Rows are points. A path goes straight from each point to the next, and from the last back to the first. The post is the endless flat space through its rows: a point in 2 columns, a line in 3, a plane in 4, and so on, so that a path can go around it. Count how often the path circles the post. Going back the other way cancels.

Post, one row:
-.24  -.03
Path:
-.10  .19
-.64  .43
-.52  -.12
-.38  -.60
.27  -.14
.20  .35
-.11  .36
.18  .20
.30  -.08
Times around: 1

Post:
-.21  .17  .00  .41
.55  -.01  .41  -.36
-.21  .06  -.29  .29
Path (20 x 4):
-.01  .32  -.36  .09
-.59  .31  -.24  .46
-.42  .08  .09  .11
-.18  -.44  -.02  .06
.12  -.10  .03  .19
.28  .28  -.26  .71
.24  .39  -.23  -.08
.03  .33  -.40  -.52
.09  .13  .45  -.16
-.16  -.19  .40  .24
-.12  .13  .62  .33
.10  -.32  -.48  -.04
.41  .01  -.39  .14
-.19  .87  .03  .75
.29  .10  .11  -.33
-.47  .25  .21  .24
.12  -.05  .60  .07
.06  -.34  -.09  .45
.06  -.21  .08  .66
.46  -.13  -.56  -.07
Times around: 3

Post:
.04  .26  .79  .34  -.18  .22  .28  .07
-.42  .39  .12  .55  .17  .58  .37  .04
.01  -.53  -.66  -.52  -.24  .08  -.05  -.18
.22  -.31  -.14  .04  -.34  -.04  -.81  .21
-.20  .35  -.05  .17  .45  -.20  .06  .09
.43  .01  -.30  -.22  -.25  -.06  -.62  .48
.34  .22  .31  .39  .10  .36  -.11  -.09
Path (22 x 8):
.11  -.11  .08  -.05  -.08  .02  -.65  .28
.41  -.23  .30  -.31  .07  -.21  .28  .52
.56  .06  -.11  .40  -.33  .02  -.28  -.04
-.42  .11  -.24  .29  -.41  .05  -.60  .02
-.11  -.09  -.15  -.03  -.05  -.02  .36  -.41
-.32  .56  .00  -.04  -.40  .60  -.12  .24
.29  .14  -.14  .07  -.10  .44  -.58  .62
.54  .23  .74  .44  .16  .05  .03  .13
-.24  .22  -.24  .56  -.43  .29  -.25  .50
.22  .07  -.22  -.16  -.81  .35  -.11  -.09
-.39  .03  -.41  -.71  .13  .36  .32  -.15
-.60  -.57  .01  -.02  -.11  .11  -.07  .38
.23  -.26  -.23  .46  .64  -.08  -.05  -.16
.40  .18  .00  .68  -.27  .41  -.43  .13
-.13  .64  -.32  .09  -.09  -.04  -.39  .23
-.19  -.05  -.63  -.30  .16  .40  .02  -.06
-.01  .17  -.22  -.18  -.26  .30  -.10  -.11
.44  .23  .08  .32  .00  -.28  -.27  -.33
.38  .03  .70  .66  .02  -.13  .36  .16
.21  .13  -.50  -.17  -.08  .01  .11  .55
.14  .49  .19  .32  -.17  .09  -.20  -.04
.34  .08  .26  .04  .19  .25  .04  -.54
Times around: 3

Post (10 x 11):
-.38  .30  .20  .22  -.27  -.41  -.48  -.24  .33  -.57  .72
-.02  -.27  .17  .14  -.30  -.48  .33  -.02  -.29  .50  -.42
.00  -.30  -.53  .06  -.15  .12  .08  -.53  -.10  .37  -.55
-.25  -.07  .09  .41  .15  -.03  .43  .05  -.58  .35  -.05
-.20  -.05  .13  -.25  -.17  .15  -.27  .26  -.02  -.03  .40
.01  -.32  -.84  -.20  -.32  -.06  .34  -.33  -.51  .02  -.42
.01  .31  .32  -.16  .17  -.44  -.19  -.71  .34  -.41  .39
-.63  -.02  -.19  -.30  -.27  .53  .91  .71  .25  .34  .09
-.04  -.12  .14  .17  -.27  .10  .09  -.12  -.12  -.21  -.28
-.18  .25  .19  .21  .54  -.52  -.12  .15  .38  -.44  .12
Path (14 x 11):
-.40  -.21  .24  .38  -.17  -.07  .40  -.18  -.32  .12  .31
-.54  .15  .03  -.21  .12  -.27  .37  -.36  .10  -.01  .27
-.20  .30  .20  -.12  .19  -.35  .36  -.83  -.37  .18  -.13
-.25  .24  -.50  -.04  -.18  .70  -.14  -.06  -.03  -.18  -.06
-.20  .09  -.15  .16  -.26  -.02  .32  .04  .18  .18  .15
-.14  .04  .55  .69  .09  -.79  .27  .02  .04  .18  .37
-.50  -.35  .07  .17  -.06  -.36  .31  .00  -.22  -.29  .54
-.44  -.05  .05  -.15  -.08  .88  .28  -.81  -.02  .14  .09
-.68  .22  -.19  .33  .03  .07  -.02  .08  -.14  -.45  -.01
-.37  .32  -.01  .07  -.02  -.08  .21  -.02  -.14  -.39  .16
-.12  .12  .14  -.49  .45  -.21  .29  .02  -.49  .16  .24
.05  .14  -.30  .04  -.12  -.22  -.39  .01  -.35  -.23  -.16
-.02  -.24  -.42  .46  -.57  .67  .07  -.23  -.58  .21  -.36
.28  -.06  .41  -.28  -.26  .01  .70  -.68  -.24  -.16  .00
Times around: 2
